Every row gives one point. Two turns around zero, p and q, are shown by what they do to some points. Where does a point land after both, in the order given? Backwards means that the second turn is done in reverse. Each puzzle has new turns, and all numbers are rounded.

Turn p:
[-10,-26,21] => [-5,-20,28]
[-30,18,15] => [-37,-6,-6]
[48,0,-18] => [41,30,-2]
[-8,8,-18] => [1,-4,-21]
Turn q:
[16,9,-8] => [10,-13,-11]
[-38,-19,43] => [-10,50,32]
[13,35,-20] => [6,-13,-40]
[9,-25,8] => [7,-6,26]
[0,0,-23] => [-13,-17,-8]
Where do these land?
q, then p: [-5,22,18] => [4,19,-21]
p, then q: [-3,25,12] => [-17,14,-18]
p, then q: [-10,6,28] => [-11,28,3]
p, then q: [-16,-19,-34] => [-3,-35,23]
p, then q: [34,-35,-24] => [47,-26,7]

Turn p:
[14,-25,-20,26] => [13,-10,-40,2]
[5,20,7,8] => [11,18,8,5]
[-2,31,-10,-30] => [-22,27,20,-20]
[7,-43,20,9] => [19,-44,-8,3]
[-24,17,3,-13] => [-22,9,20,9]
Turn q:
[-33,25,-25,-5] => [-15,39,20,15]
[27,-3,-13,6] => [-17,-21,-12,9]
[22,6,-20,31] => [-32,-26,11,5]
[-15,-28,21,-24] => [27,16,-22,-23]
[10,-3,26,-2] => [23,-15,-2,-4]
[23,0,28,-12] => [28,-22,-12,7]
[-34,3,-17,6] => [-15,31,16,-9]
Where do these land?
p, then q: [-1,8,-4,-9] => [8,8,4,4]
q, then p: [-29,12,25,48] => [18,-28,52,-11]
p, then q: [1,21,-14,18] => [-12,-2,19,21]
p, then q: [18,-29,-2,-18] => [1,12,-36,-7]
p, then q: [27,36,8,-5] => [25,-12,3,37]
p, then q: [-7,-36,-4,-11] => [-9,15,-21,-27]
p, then q: [-10,-11,-10,-23] => [7,24,-5,-13]
